Rows are points. The ring and each string are closed loops that go straight from each point to the next, and from the last back to the first. Before rounding, they use only three directions, however many columns there are. Count how often each string passes through the ring. Passing back the other way cancels.
(in the rows, 128 means zero)

Ring:
[[ 93  79 147 102]
 [ 92 108 162 118]
 [104 165 154 135]
 [116 160 116 160]
 [115 107  92 176]
 [106  68 102 138]]
String, 13 rows:
[[101 170 163 160]
 [102 181 168 124]
 [107 172 151  95]
 [113 196 146 116]
 [122 202 119 152]
 [115 147 113 136]
 [109 122 120 136]
 [111  91  93 207]
 [117  94  75 225]
 [121 138  88 181]
 [115 158 120 127]
 [108 138 130 140]
 [105 152 143 164]]
Times through: 2

Ring, 7 rows:
[[132 109  93 102 140 148 130 145]
 [123 174  83 137 154 153 161 175]
 [111 202 104 150 156 129 177 174]
 [ 99 181 152 139 145  85 172 137]
 [107 127 171 133 131 105 133  76]
 [123  85 154 124 125 144 102  53]
 [132  71 122  98 128 148 104  93]]
String, 20 rows:
[[122  83 138  94 128 116 118 101]
 [125 106 124 115 135 140 123 107]
 [136  99 104 122 136 177 110 103]
 [139  83  87  92 137 162 114 136]
 [138 119  74 116 145 179 127 150]
 [130 150  92 148 147 181 135 131]
 [118 141 113 115 144 122 150 150]
 [124 165 101 155 149 170 144 132]
 [123 192  91 169 155 178 157 148]
 [115 171 115 142 148 134 158 145]
 [100 181 134 115 148  68 184 178]
 [ 92 218 145 145 153  70 198 172]
 [ 94 207 156 158 149  87 182 136]
 [ 90 159 180 113 137  39 173 130]
 [101 132 166 106 134  66 153 118]
 [114 139 147 144 137 133 134  89]
 [118 131 140 141 136 143 129  89]
 [113  98 160 105 128  99 126  88]
 [121 123 132 131 136 142 128  99]
 [130 112 126 147 134 180 108  71]]
Times through: 0
String (17 x 8):
[[121 227  71 181 165 184 176 182]
 [121 221  60 155 167 161 186 216]
 [118 154  91  98 150 106 169 200]
 [130 128  76  94 148 137 149 187]
 [143  99  72 111 141 189 115 138]
 [133 114 106 133 138 177 116 103]
 [123 110 126 114 135 134 126 110]
 [126  50 142  72 122 108 105  92]
 [122  85 137  94 129 115 119 103]
 [131 101 119 129 134 170 109  86]
 [143  60 104 104 128 183  89  84]
 [144  65  84  85 134 169 104 128]
 [140 132  72 137 147 199 126 139]
 [137 172  48 142 159 196 153 189]
 [118 175  86 118 155 122 173 199]
 [114 152 118 116 145 109 159 157]
 [121 163 110 152 147 160 145 128]]
Times through: 1
